Each row is a point. Each copy is the shape, with its points in the same order, stretched, turned, moved and blurred by noise. Say if it was mirrored as well.

Shape (6 x 2):
[[ -2 -20]
 [ 12  26]
 [-11  -1]
 [  0 -33]
 [  5  -7]
 [-70  64]]
Copy 1 (6 x 2):
[[ -1   8]
 [ 20 -35]
 [ -6 -13]
 [ -1  22]
 [  8  -5]
 [-60 -85]]
Copy 1 is: mirrored
Copy 2 (6 x 2):
[[-27 -31]
 [ -2  11]
 [-31 -10]
 [-27 -47]
 [-14 -20]
 [-77  69]]
Copy 2 is: only turned
Copy 3 (6 x 2):
[[ -5  -1]
 [  0  40]
 [  6   9]
 [-14 -12]
 [-10   9]
 [ 87  39]]
Copy 3 is: mirrored

Shape (7 x 3):
[[-44 -13 -18]
 [-20  -9 -42]
 [-51 -12 -35]
 [ 42  37  33]
 [  1 -10 -39]
 [-17  27 -50]
 [ 31   6  51]]
Copy 1 (7 x 3):
[[-70 -18 -20]
 [-42 -27 -40]
 [-77 -21 -37]
 [ 21  27  32]
 [-23 -30 -34]
 [-29   7 -54]
 [  3   2  53]]
Copy 1 is: only turned
Copy 2 (7 x 3):
[[-53 -19  -2]
 [-37 -18 -29]
 [-65 -19 -14]
 [ 48  23  26]
 [-16 -19 -29]
 [-33  16 -36]
 [ 39  -6  46]]
Copy 2 is: only turned
Copy 3 (7 x 3):
[[-11 -42 -21]
 [-13 -14 -38]
 [ -9 -46 -37]
 [ 29  40  48]
 [-17   6 -31]
 [ 21  -7 -45]
 [  3  22  63]]
Copy 3 is: mirrored

Shape (11 x 6):
[[ 44 -11   5  31   5   9]
 [ 48 -90   3  -5  50  -8]
 [ 15  -2  14 -14  49   3]
 [ -2  15  11  83  51   0]
 [ -2  -1  13  -9  40  17]
 [ -6  24 -71   2  52 -28]
 [ 11  15  12 -15 -76  18]
 [ -7 -28   0   2  31 -43]
 [ 47 -22  -8   7   1   2]
 [ -8 -26 -76 -21  46  24]
 [ 12  17   8 -15 -48  13]]
Copy 1 (11 x 6):
[[ 41 -15  20  44  28  -3]
 [ 28 -86   4  15  86  -6]
 [  0  -1  20   2  64   2]
 [-26  14  28  90  48  -8]
 [ -8   3  20   0  54  12]
 [ -5  35 -59  22  64 -29]
 [ 30  10  16  -8 -57  11]
 [-25 -26  -1  11  46 -36]
 [ 37 -33  -1  21  25   0]
 [ -8 -17 -68   7  69  29]
 [ 24  11  10  -9 -33   7]]
Copy 1 is: only turned
Copy 2 (11 x 6):
[[ 16   2 -69  16  13 -13]
 [ 32 -68 -45  -2  68 -18]
 [ -1  10 -29 -28  51 -18]
 [-21  48 -38  54  56 -17]
 [-10   8 -24 -25  48   0]
 [ 62  49  25  12  49  -8]
 [  4   7 -35 -17 -76   5]
 [ 13 -11   7   7  42 -45]
 [ 38 -15 -50   4  11 -11]
 [ 57  -3  14  -6  49  51]
 [  4  10 -30 -16 -50   1]]
Copy 2 is: mirrored

Shape (12 x 8):
[[ 26   0  77   3  39  54  19  36]
 [ 50 -42 -23  34 -20 -38  -7 -37]
 [ 53  -9 -24  48 -37  61  61  -5]
 [ 26  50 -20  12  10  -1  32  -4]
 [-33 -33  13 -22  27 -35  27  39]
 [-13  62 -21  23 -51  -1  48  20]
 [  6 -26  55   0 -14 -52  63 -15]
 [  4   0  -4 -34  55 -40  10 -40]
 [-17   4  16  -4 -10  13  23  -7]
 [ 14  36   4 -37  10  42 -43  46]
 [  9 -21 -27   8  26  17 -20  42]
 [ 11  29 -29  60 -33  35 -37   3]]
Copy 1 (12 x 8):
[[  8  18  60  20  25  68  12  12]
 [ 43 -58 -27  36  -9 -43   4 -56]
 [ 47   0 -44  36 -42  64  47 -33]
 [ 18  48 -31   6   4 -10  33 -27]
 [-37 -25  25 -17   0 -37  38  41]
 [-10  63 -38  15 -72 -12  31 -17]
 [  3 -18  60   9 -32 -43  66 -33]
 [-10  -8   0 -16  60 -48  26 -43]
 [-22   2   6  -5 -24   8  22 -28]
 [ 18  42  -9 -45  12  19 -50  21]
 [ 10 -19 -33  15  17   2 -16  33]
 [  7  24 -53  50 -33  13 -48 -22]]
Copy 1 is: only turned
Copy 2 (12 x 8):
[[ 56  10  61  -6  64  39   6  21]
 [ 46 -35 -31  23 -19 -35 -25 -62]
 [ 20 -35 -20   4  25  78  24 -88]
 [  2  40  -4 -14  47  -3   9 -65]
 [ -2 -21  15 -16  31 -48  28  21]
 [-66  23  20 -24   1  22  10 -74]
 [ 45 -32  55  -4 -14 -45  42 -33]
 [ 52  43 -38  -7  19 -55  25   0]
 [  7  16  10   1   5  10  23  -5]
 [  3  50   0 -47  39  34 -59  13]
 [  6 -12 -30 -13  50  -5 -41   4]
 [-21  23 -26  34   3  47 -56 -59]]
Copy 2 is: mirrored
Copy 3 (12 x 8):
[[ 44   0  78 -11  31  51  23  39]
 [ 64 -39 -29  34 -18 -34 -24 -30]
 [ 68 -16 -23  54 -43  66  40  14]
 [ 32  45 -25  12  11  12  28  -4]
 [ -6 -33  11 -40   7 -42  34  38]
 [ -3  57 -21  26 -54  10  41  12]
 [ 42 -20  42 -11 -25 -50  57 -19]
 [ 23  -6 -14 -44  51 -31  16 -38]
 [  6   0  14 -13 -18  17  24  -6]
 [ 17  40   7 -42   9  47 -42  44]
 [ 16 -23 -22  -2  17  15 -22  50]
 [  5  20 -20  59 -27  44 -45   2]]
Copy 3 is: only turned
Copy 4 (12 x 8):
[[ 28  68  60 -24  13  26 -13  37]
 [ 23 -26 -14  41  -9 -33 -20 -35]
 [ 39  33 -31  34 -57  47  33  -6]
 [-11  28 -26  32  36  19  29  12]
 [-34   3  16 -44   7 -44  -7  46]
 [-53  17 -18  59 -12  34  44  38]
 [ -4  -7  55   3  -7 -48  47   7]
 [-18  -1  -5 -31  68 -29   8 -23]
 [-31  17  19  -4  -4  17   9   2]
 [-19  12   9  -7  43  64 -53  50]
 [ -3  18 -26 -14   5   3 -55  34]
 [-23  31 -25  69 -15  42 -47  -5]]
Copy 4 is: mirrored

Shape (13 x 9):
[[-47   9  -7 -17  25  38  -5  13 -32]
 [ 57  13 -28 -51 -23 -50 -31 -23  34]
 [-34  -8   8  11 -18 -13 -60  15   4]
 [  3  13   2 -24  40   0  23  -4  27]
 [-30 -29  -4  65  21 -49 -64  37  19]
 [ 22   6  -3  46   8 -31   4  65  22]
 [-15  -6 -51  24  93   3  -6   8  32]
 [-18 -35 -22 -16   6  48  22  19 -20]
 [ 29  34 -60 -68  38  -1 -22  -2 -37]
 [ 14 -33  27  -8 -14 -14  18  -1 -13]
 [  7 -16  39  -3  59  23 -10  47  49]
 [  6  24  28  -7  -4  82 -23   6 -24]
 [ 23 -26  40 -18 -14  15 -28 -39 -34]]
Copy 1 (13 x 9):
[[-54   8  -5  -5  23  56 -20   0 -28]
 [ 67  27 -17 -54   3  -2 -10 -65  28]
 [-33  -1   5  15 -18  -3 -61 -17  15]
 [  5   1  12 -15  43  41  19 -20  19]
 [-21 -32  -2  64  23 -53 -65   6  23]
 [ 28  -8  -7  30  16 -16 -17  51  30]
 [-13 -26 -36  36  95  18  -5 -18  16]
 [-29 -34 -25 -20   0  68  -9   9 -30]
 [ 28  53 -44 -53  63  42 -21 -44 -46]
 [  8 -28  26 -23 -21  18   7  -1 -18]
 [ 14 -39  34  15  51  59 -31  13  38]
 [-11  22  11  22 -25 107 -32 -14 -16]
 [ 11 -11  39 -11 -39  45 -20 -53 -37]]
Copy 1 is: only turned
Copy 2 (13 x 9):
[[-15 -19  20  16  -8  30  54   9 -34]
 [ 79  11 -16 -45 -24 -17 -17 -24  54]
 [-21 -14  16  23 -19   1 -34  14   6]
 [ 15   6  -1 -13  33   1  50 -19  22]
 [ -8 -41  15  76  24 -31 -49  20  22]
 [ 34  15 -13  43  71 -17 -21  26  -4]
 [ 26 -50  -1  62  42   4  66   1  48]
 [ -5 -40 -24  -5  18  47  38   4 -36]
 [ 93 -28  20 -21 -36   8  67   1  -1]
 [  6 -14  -7 -31  28  -1 -17 -34 -32]
 [-10 -15  35  -4  84  31  12  21  39]
 [  6  23  40  -2  10  93  13 -10 -26]
 [ 13 -21  35 -36  -5  36 -25 -62 -17]]
Copy 2 is: mirrored
Copy 3 (13 x 9):
[[-49  32 -17   3  32  40  -6  24 -12]
 [ 81 -17 -19 -26 -14 -35 -35  -6  34]
 [-36 -13  13  29  21  -9 -46  21  50]
 [ 26   6 -10  -8  33  28  34   9  13]
 [-30 -49  24  73  54 -26 -26  36  77]
 [ 29 -17   8  66  20  -6  27  59  27]
 [  6   0 -47  47  91  50  34   6  51]
 [-36  -8 -21  13  -5  72  12  13  -8]
 [ 38  29 -85 -24  46  32 -35   8 -32]
 [ -5 -40  30  -2 -11  10   0  -2  -9]
 [ 12  -4  45   4  72  59  11  61  40]
 [ -3  51  28  16  15  66 -49  13 -23]
 [ -3 -17  34 -19   7  14 -61 -40 -32]]
Copy 3 is: only turned

Shape (14 x 11):
[[ 31  56  -1  32  49 -47  30  10 -18 -30 -16]
 [-14  18  -7 -50 -21  45  22   2 -28  27  30]
 [ 21 -12 -30  46  40 -20  35  12  13 -26  25]
 [ 38 -13  23 -26  30 -14  63  19 -29   3  23]
 [ 35   2 -28  31  -4  32 -34  34  19   9  -3]
 [-54 -11  -2  33 -27 -14  22 -13  36 -34 -59]
 [ 16   6  39 -42   2  33   6   4 -51 -21 -17]
 [-37  18  38  47  43   8   2 -28 -19  25  14]
 [ 34 -26 -30  37  55  24  -1 -42 -23  13 -22]
 [-15  49  -3  14  22  52  43  -7  43 -37  22]
 [-45 -33  36   9  74 -46   0   6  17 -34 -56]
 [ 11  43 -38  26  25  30 -34 -13 -18  27 -14]
 [-57  31  -3  41 -10 -45 -33 -59 -35 -27  28]
 [ 37 -28  56 -50  29  36 -32 -63  36  19   7]]
Copy 1 (14 x 11):
[[ 59   4  -7  19  33 -12  53   7  15 -66 -49]
 [ 15  54  31 -36 -23  40  40 -12 -44  21  11]
 [ 38 -26 -13   5  32  25  36   9   6 -48  21]
 [ 58  -1  43 -56  39   6  60  -4 -22 -36  -4]
 [ 47 -14   9  11 -29  30 -14  33  10  -7  24]
 [-43 -20 -11  24 -12  22  45 -21  55  34 -14]
 [ 26   2  54 -39 -18  43  24 -27 -11 -18 -49]
 [-11  -4  31  46  48  19   8 -26 -57   3 -17]
 [ 55 -61 -19  -3   9  37  -3 -27 -36   4   6]
 [ 34  61  33  61  -4  74  54 -23  21 -14  10]
 [-26 -40 -10  -9  79  28  -2 -11  42  16 -53]
 [ 48   8 -16  30 -23  28  -7   5 -42   7  -9]
 [-70   9 -29  33   7   9  -6 -35 -43 -49 -20]
 [ 41  17  62 -12  35  22 -71 -81  -7  33  21]]
Copy 1 is: only turned
Copy 2 (14 x 11):
[[ -2  16   5   4  37 -31  40 -62 -15  -7   4]
 [-17  18 -50  -1 -16  53  15  21 -83  -8   3]
 [ -2 -30 -13  34  11 -19  18 -26  22 -34  16]
 [ 39 -23 -20 -26  -4  26  47 -30 -24 -22   8]
 [  3   7  -6  47  15  10 -42  17 -26  -3 -24]
 [-86 -26  14   4   6 -23  26  46  43  15 -24]
 [ -2  -1  -9 -29  -1  59  27 -28 -55 -10 -45]
 [-21  19  -8  14 -70   4   6 -58   5   9   2]
 [-15 -53 -28  35   2  19 -31 -52 -11  37  -9]
 [-40  36   0  49   8  41  35 -16   2 -30  25]
 [-33 -14 -10 -37  -5 -14  27 -37  98  25 -40]
 [-27  15 -26  43  11   8 -34 -29 -57  30 -16]
 [-86  14 -22  -9 -40 -40 -16 -29 -34 -39  -6]
 [  5 -27  -4 -42 -30 102 -64 -25  12  23  14]]
Copy 2 is: mirrored
Copy 3 (14 x 11):
[[   6   27  -22  -42   -1  -25   41  -17   11  -43  -55]
 [  36   43   23  -24   13   27   15   14  -49   28   41]
 [ -12   -5  -19  -17  -43   -2   52   27   14  -16  -22]
 [  37  -14    5   -4   36  -28   75   23   -7  -16   19]
 [  -8    0   26    1  -33   37  -23   24   -9    8  -35]
 [ -68   51  -23   47  -23   -7    1  -15    2  -33   20]
 [   9   -3   45  -13   33  -15    8    2  -52  -39   22]
 [ -48   10   31  -29  -12  -10   58  -51  -24   41  -14]
 [ -15  -63   -7   16  -23   52   41  -23  -35  -11  -31]
 [ -33   57   20  -44  -23   44   33   -2   36  -30   24]
 [-101  -28  -35    9   52  -45   16   -7    3  -22   -4]
 [   5    3    5  -24  -18   54   -5  -35  -48    6  -49]
 [ -39   29  -22  -50  -84  -49   17  -52  -49   22   -6]
 [ -18  -87   43   -8   38   12  -18  -49   14   10   73]]
Copy 3 is: mirrored
Copy 4 (14 x 11):
[[ 10  64  -4  20  56 -63  36  -8 -31 -21 -41]
 [ 13 -12  -9  -2  -9  34 -28 -26 -35  37  13]
 [ 35   9  -8  45  41 -25  43  45 -15 -13  18]
 [ 41  34 -22 -27  37  -6  -9   9 -48 -17  16]
 [ 31  -1   4  50 -14  -2 -17  29  58   8 -20]
 [-33 -43  -3  28 -11 -44  44  -2  -3 -84 -31]
 [ -8  14  16 -41  17  16 -35   5 -30 -17 -32]
 [-47  17 -43  55  27 -16 -40  -2 -37 -30   7]
 [ 13 -27 -21  55  94  11 -26  16  16 -13 -32]
 [-20  54   6  85   5  31  43 -23 -22 -23   9]
 [-68   7 -18 -20  47 -59  16  22  16 -95  -1]
 [-11   6 -15  60  40 -18 -31 -10  26  38 -46]
 [-46 -36  39  66  26 -81 -25 -16 -68  -5  10]
 [ -4  -7  32  13  58  35 -84 -45  36 -71  43]]
Copy 4 is: mirrored

Shape (17 x 12):
[[ 13  12 -11  33  31  51 -22 -53  -6 -50 -32 -41]
 [ 53 -14  19 -22  26 -13 -14   0  17  30 -12  21]
 [ 31 -26 -27 -38   1 -31  20  22 -23  25 -26  -3]
 [-33  26  -2 -26  -9  15 -29 -11  27 -10  28  -9]
 [  0  32 -17 -10 -27 -24   6 -33  19  20  49 -31]
 [-16 -37   3  13  28 -42  37 -53 -31 -46 -31  28]
 [ 31  30 -18   6 -21  43 -34  35 -34 -40   5  45]
 [ 36  26  23   2 -55  46 -20   6  12 -25 -28 -25]
 [-17 -23 -19   9 -12 -38  43  -1  21 -48 -17 -29]
 [-27  28  15  48 -27  -5 -20 -17 -29  12  -2 -35]
 [ 23 -21 -45   8  13 -43  -7  38  39 -18  -6  38]
 [ 43 -10  21 -27 -24  23 -47 -42 -15  -6 -12 -24]
 [-28  -3 -59  38 -18 -30   7   1  15 -25  11   0]
 [ 32  54 -64 -24 -46  45  -8   1 -10  24 -33  29]
 [  0   3  28  40 -12  -7   7  13 -26 -44  31 -29]
 [ 24  23 -49  35  21  43  20  -9 -38  32  39   9]
 [ 14 -34 -18  33  14  47  19  -3 -26   6  37  20]]
Copy 1 (17 x 12):
[[ 38  -9  -6  22  63  70 -12   6  -7 -52  38  17]
 [-17   2  -2   8  19 -14   2  52 -23  12 -14  36]
 [-19   1 -29  22  13 -27  16  29  -1 -10 -56   2]
 [ 22  34  20 -26   0   3  25  31  18 -22  13  -6]
 [ 42  25  45  24  18   1  14   9  30   9 -15 -30]
 [ 20 -28 -32  33  39  16  47 -33  27 -28 -22  68]
 [ 15  29  -1  -2 -25 -12 -22  18 -40 -64   9  32]
 [ 25 -41  44  18   2  17 -22  21 -11 -61  21 -17]
 [ 17 -10  12  60  19  16  77 -17  12 -38 -24   8]
 [  9   2  29  20   2  30 -32 -50  26 -21 -13 -24]
 [-28  43 -12  44 -12  -2  67  59  -9 -25  -8  62]
 [ 24 -26  28  15  59  -7 -36  31  13 -41  30  -6]
 [ 17  41   2  61 -13  20  41  -9  25 -36  -9   8]
 [ 50  13  -8  13 -36  12 -40  56   7 -51 -23  -5]
 [ 13   8  34  27  19   6  11 -56 -26 -28   9  -1]
 [ 40  50 -29  19  -7  12 -44 -19 -37  10 -23 -20]
 [ 27  20 -36  23   1 -13 -19 -27 -39   6  19  -1]]
Copy 1 is: only turned
Copy 2 (17 x 12):
[[  49   30  -35   -8   87    0    2  -17   10  -47   18   -2]
 [  10  -46   19   -4  -60    6    9    6   62  -31   -8   -1]
 [  35  -67   34  -35  -45  -23  -10    9   -3  -18  -62  -20]
 [ -26   54  -33   -8   -1  -14   11  -11   13    4  -11   -4]
 [   6   34   -1  -30   16  -20   23   17   39   60  -38  -15]
 [  75  -15   33  -32   28    0  -58  -58   -3   13   81   -1]
 [  -4  -53  -59  -13  -36   23   21  -54  -24  -43  -25   51]
 [  50   -3  -89   41  -21   -5    5   -4   -3  -31  -42   26]
 [  41  -11   12   23   33  -78  -43  -29  -29   16    4   17]
 [  39   42   19   33   27   25   36  -22  -41   18  -18   -7]
 [ -23  -65   40   -2  -31  -53   -1  -50   20  -16  -20   43]
 [  74    8  -45   -5  -36   -1   31  -11   52  -32   -1  -30]
 [  -4    0   21    3   43  -43    3  -59  -22   25  -20   11]
 [   5  -40  -68  -53  -21   41   -5  -24   29  -22 -121    6]
 [  31  -10    3   38   18  -18   18    0  -53   13   33   38]
 [ -38  -43   -8  -33   51   70   50   23   -1   21  -41  -14]
 [ -23  -43  -35   10   20   37   40   -2  -14    1   20  -28]]
Copy 2 is: mirrored
Copy 3 (17 x 12):
[[ 26 -19  60  74 -35 -27 -14  13   4 -20 -20  22]
 [ -4 -32 -13 -18  28  15 -19 -12  -2  25  43   4]
 [ 46 -24 -53 -14  13  34  28 -20  17 -19  20  20]
 [ 28  42  27 -17  30 -53 -27 -16 -11 -31 -29   8]
 [ 32  56  27  -6  -4 -29  34 -47 -23 -25  -1  17]
 [ 28 -39  44 -19 -31   8  64  26   3  12 -32  44]
 [-46  67 -29  22  36  -4 -16  23  28   5 -15  49]
 [  6  30 -41  56  18 -71 -14 -10 -13  21 -10  16]
 [ 30 -14  16   2 -22 -45  58 -25  37 -44 -25   3]
 [ 13  28 -24  15 -55 -47  29  20 -46  -9  -4   1]
 [-32  -6 -11 -42   7 -21  -1  -6  73 -43  13  34]
 [ 17 -22  -9  25  30 -13 -24 -40 -42  11  -3  42]
 [  4  38  10 -11 -46 -44  35  -9  43 -53 -23  38]
 [ 67  75 -27  31  21 -16  -6  19  33  -2   9  85]
 [-42  30  -9  27 -16 -28  38 -17 -24 -23 -17 -26]
 [ 15  86  20  21 -44  51   6  -3  27  -6  17  14]
 [-24  48  14  -3 -34  42 -11 -29  25  13 -22   2]]
Copy 3 is: mirrored
Copy 4 (17 x 12):
[[-18  37  19  12   9  59 -45  -1   7  -3 -57 -37]
 [  6   5 -28 -30  26  -1  54  53   0  43 -24 -11]
 [ 26 -29 -17  -8 -10   9  60  69  18   7   7 -47]
 [-28  -3  28 -16  -1  37 -32 -21 -16   9  14  21]
 [-52 -25  17 -65 -33  30  21 -39 -10   1  30 -12]
 [ 35  -1 -58  57 -12   3  14 -12  -4  -9 -61  -3]
 [ 18  47  63  46  31  -9  20  12  39  33  40  -4]
 [ -7   0  79 -29   5  -8 -10   4   8  44 -22 -28]
 [-23 -67   6   8 -18  -2   6  -8  19  -1 -54 -15]
 [-16  25  10 -33 -29 -40 -54 -27   0  -3   6 -17]
 [-16 -20  -9  15   2 -13  53  35  70  36 -18  26]
 [ 31  20   8 -33  -6  41   1   9 -19  64  -7 -47]
 [-48 -17   8  18 -49 -10  -1 -15  52  -3   1  16]
 [  0  35  78 -11 -34  31  36  60  51 -26  32   8]
 [-23   0  19  16  24 -41 -17 -41  -9  34   0 -44]
 [-61  53  39  28  -6  14  27  30   6 -24  55 -30]
 [-51  35  26  62  -3  -2   8  24 -25  26  26 -29]]
Copy 4 is: only turned
